Each row of a before or after table is a point. The points were changed in one or more steps. Then noise was added and the rows were shuffled. The steps act on how far a point lies along the listed directions, d1 being the first. Name the steps. A step turns or swaps two directions, mirrors them in a line or flattens them onto one, adds a multiple of one to another, or multiplies one. Angles are multiples of 10 degrees, from the lower direction toward the higher: turns from -170 to 170, lines from 10 to 170 but not 90. Use the fewest steps. Two steps may share a direction if one is a turn and the other turns, adds or multiplies; they go together, in the order done. Otherwise the lowest direction goes first.

Directions:
(1): [-29  59 -17]
(2): [ 53  14 -40]
(3): [-31 -30 -52]
Before:
[[ 48 101  -7]
 [ 27  11  10]
 [-16  11  46]
 [-16 -18  -3]
 [-17 -17 -35]
 [ 54  60 -18]
 [-27   6  88]
 [-65 -49  -9]
 [-77 -31  -6]
 [ -3   3  30]
 [ 28   8 -68]
 [ 12 -20 -24]]
After, 12 rows:
[[   2  -50  -77]
 [  26   32   17]
 [  -8  -23  -46]
 [ -19  -24   11]
 [  12    7   31]
 [  69   29  -28]
 [  59   45  -41]
 [ -70   -1   35]
 [  26    6   -1]
 [ -17   35   63]
 [   1  -19  -19]
 [-114    3   15]]
Steps: turn d1 and d3 by -20 degrees; turn d2 and d3 by -150 degrees

Directions:
(1): [-30  66  23 -15]
(2): [47  2 62  8]
(3): [-49 -23  32  45]
(4): [ 23  34 -26  61]
Before (13 x 4):
[[  6   8  14   1]
 [ 12  53 -63  30]
 [ 18 -78  16 -14]
 [ 32   9 -60 -16]
 [ -1   2   6 -34]
 [ 17   3 -18  15]
 [ 59 -12 -47  12]
 [ 58  29  34   5]
 [-17   6  72  45]
 [-20  -5 -29 -39]
 [ 40 -45 -28 -56]
 [ 45  28  16  -5]
 [ 42 -47 -58  70]]
After:
[[ 30  -8 -13 -12]
 [-26  32 -54  -8]
 [-17 -22 -38 -80]
 [-36 -58  26 -83]
 [ 12  -3  10   8]
 [ 40 -27 107  69]
 [ -4 -22 -12 -25]
 [  0  29 -22   2]
 [-24  42  62 -33]
 [  0 -60 -84 -28]
 [-21  -2 -86 -64]
 [ 48 -12   8 -12]
 [-29  59 -44 -68]]
Steps: turn d1 and d4 by 120 degrees; add 1 times d3 to d2

Directions:
(1): [ 33  27 -63 -10 -10  56]
(2): [ 14  -3 -52 -33  -5 -72]
(3): [ 64 -56   5  36 -25  -3]
(4): [-32 -71 -16 -46   4  28]
Before (12 x 6):
[[-26 -25 -48 -28 -21 -44]
 [-51  67  -7  -1  -4 -57]
 [-31  36 -11 -44  21  35]
 [-16 -18 -14 -51  -8  -5]
 [-17  24 -65 -71  23  -3]
 [-36  -2 -14 -85  43 -33]
 [-35 -18   1 -20  -7 -19]
 [-27 -29  -8 -16  -5 -40]
 [  5  78 -14  28   4 114]
 [-25  -7 -21 -42   9 -69]
 [ 56 -74  95 111  -4  67]
 [ 12  12 -52 -39 -15   5]]
After:
[[  7 -40  12   0  -7 -46]
 [ 63 -65  19  -3   6 -25]
 [-56 102  63  41  46 -14]
 [ 10 -11 -15  23 -32 -32]
 [ 44 -10   5   6 -27 -12]
 [ 16  -1 -75 -24  -7 116]
 [ -1 -16  19  24 -11 -43]
 [  8 -25  20  19 -21 -29]
 [ 41  11 -45 -12 -23  25]
 [ 48 -47 -19 -12 -11  38]
 [ 70 -38 -47 -13 -10  24]
 [-47 -79  -9 -26 -18  -7]]
Steps: multiply d1 by 1.3; multiply d2 by 0.4; turn d3 and d4 by -130 degrees

Directions:
(1): [ -1  69  47 -14 -26  38 -50 -20]
(2): [ 52  34 -38 -36 -35 -60   4 -28]
(3): [-44 -21 -59  28 -53  15 -38 -34]
(4): [-37 -44  46 -62 -31 -14  21 -36]
(5): [-37  30 -45 -62  -3  29  20  52]
Before, 9 rows:
[[-42   9 -18 -28 -36  33  -3 -14]
 [-20  42 -46  -7 -57   9 -48 -26]
 [-60 -44 -39  22 -50   4  -1 -18]
 [ -4  27  -8   5 -34  22   3  37]
 [ 38 -58 -41  53  44 -39  66  27]
 [ 14 -42  13  30  34 -35   1  18]
 [-70 -29   2 -35 -25  31  22  -5]
 [  3 -55  -6  79  54  32  48  49]
 [-92 -36  37 -27 -62  32 -44 -51]]
After, 9 rows:
[[ 22   7  63  -5  12   1  14 -20]
 [ 11 -18  33  -2 -16 -10  38  29]
 [ 35 -27  50 -12  -6 -61  14 -46]
 [-22   0 -44  31   2   4 -37  29]
 [-14   7 119  13 -12  20 -53 -51]
 [ 37  11  60  71   8  -8 -20 -19]
 [ 22  23 -92  72  18  18   4  45]
 [ 10  41  77  14  20  34  -6  -5]
 [-18 -24 -42  80  32  62  22  55]]
Steps: swap d1 and d4; mirror d3 and d5 in the line at 130 degrees

Directions:
(1): [-17 -47 -16  -5   2  41  96   2  -6]
(2): [ 11  33 -13  -8  76  72 -17 -30 -15]
(3): [-13 -16  84  -1  26 -28  17 -67   1]
(4): [-79  11 -31  56  33 -20   1  -5  42]
(5): [-47  60  -5 -35 -64  25   9 -43  -6]
Before, 8 rows:
[[ -26   13    1    3  -74  -68  -17   22   18]
 [  10    3  -45   30   30   45   26   21    7]
 [  -5  -39    9   10  -19  -59   -4   18   15]
 [ -47   82  -59   18  -49  -45 -100   37   13]
 [  59   60   26  -41  -16  -15  -61  -16  -26]
 [ -24   -7   37   46    7  -86  -61   -7   68]
 [  33  -14  -28   11  -50  -56   -1   70  -24]
 [  14    4  -33    9   50   46  -17   19  -11]]
After (8 x 9):
[[   3  -33  -18   18  -33  -33    1   52    7]
 [  47   60   29  -44  -52  -33  -53  -15  -22]
 [ -32   91  -65   20    2  -10 -110   27    6]
 [  -5   14   26   44   93  -20  -79  -30   54]
 [  44   35  -45   -3   50   44  -24   26  -45]
 [   4  -23  -35   38  -21   -7   39   44   17]
 [   8   -3   -6    2   70   24  -25  -16   -2]
 [  -7   63  -20   -9   51   45  -46  -24   -6]]
Steps: multiply d2 by -1; add -0.3 times d4 to d5

Directions:
(1): [-34 -26  23 -10  31  49  21 -42  56   6 -74]
(2): [-39 -62  76 -14  15   0 -58   8 -25  -7  32]
Before:
[[ 15  -4 -33 -17  18  26  39 -51  33  11 -76]
 [-23   5  22  23  18  21  20 -22  45  19 -44]
 [  4  34   3  -1  27  19  41 -16  74   3 -57]
 [  0  -5  43  -9 -14 -60 -84  41 -99 -18  92]
 [-13 -29  30 -41   7   1 -42   3  -3  -7  -3]
 [ 17 -12  39 -12  15 -35 -26  -5 -33  -2  25]
 [ 17  49 -82 -19   4  29  89 -15  48   4 -85]
 [  4 -31  59  13  -5 -10 -30  -1 -24   1  63]
 [  2  -1  20  -5 -43 -20 -45  28 -45 -10  55]]
After, 9 rows:
[[  18    2   -8  -23  -26  -55  -34   73  -93  -18   95]
 [  19  -35   18  -15  -11  -35  -54   11  -63   -3   52]
 [ -21   -9   55   25    3  -12  -38   15  -19    9   37]
 [  -4   50  -46   -1   25   43   62  -59   58    7 -123]
 [   6    1   53   -5    1  -41  -43   45  -20  -13   68]
 [   1   -5   19   11    7   35   41  -46   53    8  -34]
 [  12    5    9  -13   27    1   23  -43   20    7  -48]
 [   0   22  -24   -5  -26   36   32  -26   44   -4  -64]
 [ -16  -22   16  -41   14   16  -12  -17   25   -7  -39]]
Steps: mirror d1 and d2 in the line at 50 degrees

Directions:
(1): [  8 -38  70 -22 -31  74  44 -23 -33  26  22 -16]
(2): [-29 -22 -31  -5  63  41  24  -9  55 -10  -8 -81]
Before (8 x 12):
[[ 20  19  15  -1 -26  -8  -5   6 -26   7  -2  37]
 [ 18   8  -1   5 -35 -41 -24  11 -18 -19 -15  39]
 [ 17  17   4   0 -21 -40 -29  15 -15  -3  10  37]
 [  5 -10   3  -3  -1  32  19  14  -7  -6   3 -15]
 [ -2 -17  11   0   2  39  20   0   7  10  15 -17]
 [ 20  22 -14   3 -18 -42 -30  16 -21 -10  -1  56]
 [ 20 -21  36  -8 -11  40  23  -4 -31  10  11  -3]
 [  2  -9  15   7  -3   5   3   0  11  10   2  -3]]
After (8 x 12):
[[ -1  23 -43   8  21 -56 -38  22  29 -18  -7   3]
 [ 28 -61 106 -33 -39 120  70 -29 -62  35  33 -27]
 [  7 -16  28   4  -9  18  12  -4   3  15   7  -4]
 [  8   6   8  -4  -2  16  12   3  -6   7  -5   1]
 [ -1  37 -80  16  38 -72 -48  28  30 -33 -22  23]
 [ 13 -23  37 -11 -23  58  34   5 -29   8  12 -10]
 [ 10 -36  60 -13 -31  79  44 -13 -24  30  30  -9]
 [  0  16 -50  13  10 -58 -33  19  26 -35 -29   8]]
Steps: multiply d1 by 3; multiply d2 by 0

Directions:
(1): [ -8  96  19 -54 -35  24  22  32 -53 -17  18  37  -9 -28]
(2): [-49  25  66  25  54 -45  -5  11 -43 -30   6 -26 -10  68]
(3): [-72 -18 -39  61 -11  12  29 -45 -67   3  17  -1 -16 -49]
(4): [ 10 -33  15 -32 -52  34   6  10 -33   9 -29 -82 -75  23]
Before (8 x 14):
[[  7   9  17 -18  -9   0 -11   3 -15  -1   1   5   4  10]
 [  6  19   0 -49 -22  13  10  15   4  11  -7  -3 -13 -11]
 [ 20   4  -5 -24 -64  38  17   6 -26   3  -6 -20 -43 -36]
 [ -5  40 -26  -2  -4  18  -1   1 -29  -8  25  27  27 -12]
 [ 42 -33   8 -45   8  -3   2  14  33  11  -8 -36 -13  13]
 [-24  64  65  -6  24 -31  25  32 -30 -43  17  19  26  40]
 [-59 -53  22  58  29 -23 -10 -31 -55   0   0 -56 -36  28]
 [ 17 -16 -47  43  13  -6 -13 -42  51  14  -5  48  65 -34]]
After:
[[   8  -22   25  -33   -1   -8   -3   12   15   11  -25  -49  -27   37]
 [ -61   71   -6   81   99  -65   -8  -38   -1  -25   44  122  121  -21]
 [   3   -4  -30  -45  -94   68   21    2  -65   22   -8  -26  -64  -70]
 [  13   46  -10   -4   37  -10  -26   12   19  -12   29   38   58   16]
 [  62  -13  -33  -12   -3   -1   15    1   87    1    9   61   77  -22]
 [  -8  -73   -4  -10   -2    1   21  -20  -19   11  -17  -83  -59   20]
 [  18  -17    5  -13  -14    6  -17   -4    2   13   -6   -6   -1    9]
 [  31  -13   72  -40  -49   24    4   29  -44  -14  -40 -107  -98   55]]
Steps: turn d1 and d3 by -90 degrees; multiply d2 by -1; multiply d4 by 2.5
